Each row is a point. The window is the flat piece filled in between its corners: a triangle in 3 columns, a solid with four corners in 4, and so on. A path goes straight from each point to the next, and from the last back to the first. List the points from which the path goes on through the window.
In the rows, zero is written as 128.

Window (4 x 4):
[[  8  80  97 113]
 [183 131 127 111]
 [116 217 133 135]
 [138 144 116 168]]
Path:
(1): [170 147 173 103]
(2): [160 122  88 129]
(3): [ 43 102  78 107]
(4): [ 22 115 153 111]
(5): [ 45 106 166 104]
(6): [ 65 142  70 157]
(7): [145 159 100 119]
(8): [168 148 153 121]
Through the window after points: 1, 7

Window, 8 rows:
[[ 85 211 133 108  89 147 188 150]
 [ 79 123 168 137 158 177  68  99]
 [ 78  97 134 171 147  54 151 208]
 [141 221  95 104  23  87 168 135]
 [ 71 136 151 179 141 214 145  53]
 [151 133 149 174 168 168  83 151]
 [164  83 179 118 170 148 104 130]
 [113 157 241 153 117  47 158 163]]
Path:
(1): [103 154 172 156 147  75 100 133]
(2): [107 135 247 136 102 133 179 152]
(3): [ 99 140 137 127  62 142 142 149]
(4): [154 139 212 117 238  73 152 112]
(5): [ 88 145 154 141 175  94 120 135]
(6): [ 94 101 143 164  68 152 143 187]
(7): [126 142 177 130  32 126 146 137]
(8): [112 200 111 126 100 113 157 127]
Through the window after points: 1, 5, 7

Window (11 x 11):
[[145 132 131 145 118 107 180 183 106 158 150]
 [ 75  69  99 107 176 188 173 138 104  98 174]
 [ 92 147 141 181 119  91  78  92 104 118 134]
 [159 121  85 155 160 158 119 159 110 188  89]
 [138  80 161 185 120  57  59  81  98 132  90]
 [118 133 117  95 110  92 102 101 118 108  96]
 [ 90 114 158 131 136  86 112  50 155 134 134]
 [149 128 104 146 127  72 108  55 115 106 142]
 [188 121 127 136 122 157 100 190 113 178 153]
 [127 120 160 166  99 133 142  83 122  95 125]
 [127 115 104  98 249 181 155 161 131  58 136]]
Path:
(1): [ 63 132 157  91 183 156 153 146  31 133 134]
(2): [127 131 179 129 117 109 140  93  45 146 145]
(3): [108 106  98 154 135 124 117 127 147 123 135]
(4): [112  94 136 146 135 116 135 145 166 103 153]
(5): [129 148 106 123 147 140 154 107  30 180 123]
(6): [126 116 141 120 139 116 121 116 103 150 135]
(7): [158 112 121 174 125 122  91 128 139 138 115]
(8): [105  73  93 134 151 160 150 123 136  99 165]
Through the window after points: 4, 6, 8

Window, 12 rows:
[[ 81 131 140  95  87 171  84 158 111  57  43 107]
 [144 158 113 152  71 115 146 202 146 133 150 124]
 [134  66  55 118 162 103 132 164 180 113 156  73]
 [129 134 130  90  97 130 118 164 126  53 144 147]
 [ 98 116 139 150  98  51 185 169 109 137 115 134]
 [ 96 200 119 142  93 136 168 163 129  55 131 113]
 [178 135 107 147 114  70 191 126 126 161 136 113]
 [ 15  37 165  78 106 121 115  62 172 205  42 164]
 [117 134 119 108 130 179 162 195 106  82 125 116]
 [119  73  51 136 167 126  86 144 119 133 200  68]
 [112  67  51 145 159 171  77 148 143  77 125 139]
 [130 211 116 114 144 132 118 211 118  64 119 132]]
Path:
(1): [115 150 149 147 148  95 160 165 141  61 112 102]
(2): [130 121 151 111 127 137 114 150 119  80 147 135]
(3): [ 68 118  35  85  59 112 140 169 158 104  83 124]
(4): [ 96 131  75  85 135 140 119 167 116 130 116 140]
(5): [117  79 152 158 104 122 114 143 162 103 111 111]
(6): [101 162 177 148 195 111 104 112 174  99  89  87]
(7): [142 124  23  94  63 137 144 241  70  95 174 144]
(8): [115 146  44  73 123 112 144 163 103 100 160  98]
(9): [111  26 117 190 165 153  71 135 176 122 125 120]
(10): [175 102 161 144 161 129 124 145 146  51 194 112]
(11): [ 79 138  38 118  93 102 149 184 125 164 103 124]
(12): [126 111  77  90  92 117 155 173 111 112 121 100]
(13): [124 134 152 177 180 150 110 165 184  85 167 139]
(14): [132 131 179 136 176 102 137 170 132  78  89 127]
(15): [ 43  86  22  81  30 203  84 142 131 122 124 116]
(16): [ 99 102  64  99   7 143 127 157  83 204 117 160]
Through the window after points: 2, 6, 8, 12, 16

Window:
[[ 83 119 135 110 156 102 197 147 191 117 114 119 144 112]
 [137 130 130 141 159 150 169  62 116 116 107  98 169 100]
 [159 122 109 128 117  99 144  74 202 101 152 127 125 117]
 [101 227 148 166  95 114 101  99 198 137 134 115 141 133]
 [157 129 191 113 122 125 147 147 147 137   7 180  93  98]
 [124 222  68 120 155 137  82  81 100 106  98 104 101 100]
 [ 90 156 141  72  84 116 140 141  30  21 128  79 168 128]
 [140 214 117 166 148  94 164  71 128 139  78 109  67 159]
 [116 148 158 139 155 104 104 123 136  72 134  46 171 116]
 [ 60 155 153 116 119 102  74 113 118 102 112 171  81 118]
 [163 130 143 152 159 103 210 123 179 138 182 149 104  77]
 [ 21 105  75 173  55 144 167 148 157  14 133  63  93 121]
 [116 174 164  81 124 197 117  91 129  56 129  67 141 148]
 [ 81  82  67 155 154 173  60 173 171 147 122 155 127 152]]
Path:
(1): [107 122 123  63 105  78 161  78 132 172 105 105 119 126]
(2): [121 199 163 197 142 156 116 158 191  68  93 147 126 110]
(3): [114 200 137 174 104 114 150 131 139  63  94 206 135  81]
(4): [102 136 125 109 124 119 131 119 144 107 121  76 107 139]
(5): [ 98 108 128 144 108 131 136 114 164 119 123  94 104 127]
(6): [102 149  80 138 122 128 127 133 162  52 127 144 134 118]
(7): [113 210 135 161 106 117 148 113 161  54 136 122 150 139]
(8): [107 161 146 124 129 135 104 104 154 126 120  85 127 122]
(9): [105 105 151  67 104 144 104 106 172 153 205  78  88  90]
(10): [113 166 124 188 149 109 161 137 127  46  36 152 163 158]
(11): [113 173 147 151 129 105 143 134 137  86 103 170 121 120]
(12): [ 92 129 104  78 105 149  97 102 162 145 104  24  86 132]
Through the window after points: 1, 5, 7

Window, 14 rows:
[[148  85 180 163 106 192 155 152  71  92 168 130 102 138]
 [ 91 144 188  83 157  64 109 166 103 102 110 138 150 118]
 [113  68 115 155 178 133  82  82 131 115 124 159  52 165]
 [130 142 148 160  76 155 119 115 165 154  91  86 129  92]
 [160 219 158 193 152 142  59 121  58 165 110 134  77 106]
 [ 76 160  95   9 135 160 101 127 117 141 156 174 120 102]
 [153 142 191 130 207  96 116 233 112 127  80 163 133 100]
 [ 83 187 122  82 181  87 160 192 104 156 107 173  37  84]
 [165 165 187 197 159 148  61  98 149 109 169 116  90  95]
 [162  85 137 172 121 143 161 144  82 152 201 164  91  52]
 [101 176 145 249 142 167 130 132 106 125 107  93 135  63]
 [128 105 135 180 124 113 185 172 136  64 119 183 161 136]
 [196 106 149 132 169 154 204 138 110 136 134 112 183 192]
 [172 131 162  73 131 155 103 107  78  82 137 122 113  75]]
Path:
(1): [109 145 200 121 148 125 144 115 133 110 106 185 131  95]
(2): [114 137 193 152 137 193 170  91 141 161 141 186  89  71]
(3): [156  99 130 156 122 114 120 187  81  81 138 110 132 141]
(4): [147 132 130 162 143 144 137 154  82 109 126  91 116 115]
(5): [129 154 184 157 151 166 140  99 142 139 126 171 157  93]
(6): [140 186 240 166 148 125 181  91  84 145 164 201  76  77]
(7): [122 119 117 164 134 151  96 130 130 121 104 102 117 114]
(8): [130 138 117 138 139 143 133 176  93 111 131 139 102 116]
(9): [116 140 237 102 171 114 183 107 109 177 142 167  58  95]
(10): [130 135 160 127 128 152 151 122 119 130 128 155 111 112]
(11): [152 123 143 143 145 118  92 167 109 100 143 119 108 107]
(12): [191 149 138 158 103 112  71 184 111 114 169  42 136  80]
(13): [102 130 189 147 175 178 176 108 101 120 125 220  86 121]
(14): [136 157 176 128 103 182 146 114 133 153  94 194 130  88]
(15): [137 117 133 159 152 122 113 147 112  99 150 107 127 120]
(16): [153 148  99 177 142 111 103 195  69 124 139 105 103 135]
Through the window after points: 2, 4, 6, 8, 16

Window:
[[103 144 159 106 195 161 133 103 119  92  97 165 125 121]
 [125 169 163  79 159 138 119 102 112 139 142  98 184 178]
 [137  74 158  45  95 111 114  66 157 145 100 157 128 158]
 [ 35 100  92  87 193  77 140 220 179 213 123  34  66 129]
 [174 108 126 116 108 169  77 137  34 153 178 159 201 137]
 [133  85 107 100 101 123 117  29  76 114 153 110 223  93]
 [111  79 138 169 217 117 121 109 151 190 188  68 111 132]
 [199 176  22 157  94   7 111 145 154  96  47 178  86  76]
 [157 136 199  80 172  85 127 101  47 115 145 144 139 104]
 [109 100 223 146  98 120 103  83  91  78 144 106 107 113]
 [172 130 202  78  63 154 146  72  68 129 124 121   8 118]
 [ 56 154  34  92 154  93  52  63 186  74 169 190  71 179]
 [183 136 163  82 147 150  67 134 100  90 164  95  71  93]
 [119  86 175 145 174 116  80  55  57 129  94  80 132 127]]
Path:
(1): [115 153 134 117 140 117  19  97 119 150 157 130 112  82]
(2): [140  50 141 114 122 126 230 117 106 105 109  91 138 189]
(3): [123  71 180 112 174 136 133 120  84  83 178 121  56 196]
(4): [127 163 137  68 119 123  80  63 109 191 116  97 218  45]
(5): [100 115 167 138 133 100  85  68 129 190 146 138 117  64]
(6): [171 109 160  74 148 127 144 121  50  32 138  94 143 180]
(7): [161 119 112 116 137  82 146  95 111 128  95 128  98 169]
(8): [116 130 136  78 118 114  76 105 147 115 128 162 128  84]
(9): [134 113 144 116 131 130  43  62  94 232 147 127 165 113]
(10): [157 107 135 118 134 147 140 156  66  66 165 133 134 144]
(11): [132 110 149 122 129  94 128  90 104  73 111 103 131 124]
(12): [127 116 168 112 104 146  73  86  92 166 181 137 123  93]
(13): [ 97 160 189 163 127 117  35  60 121 171 149  68 114  50]
(14): [158  90 114  78 131 122 149 124 116 101 116 144 102 169]
(15): [168  80 141 109 135 145 152  65  73  57 114  84 107 136]
(16): [102 155 174 119 149  68  49 152 110 201 161 170 116  83]
Through the window after points: 5, 7, 9, 11
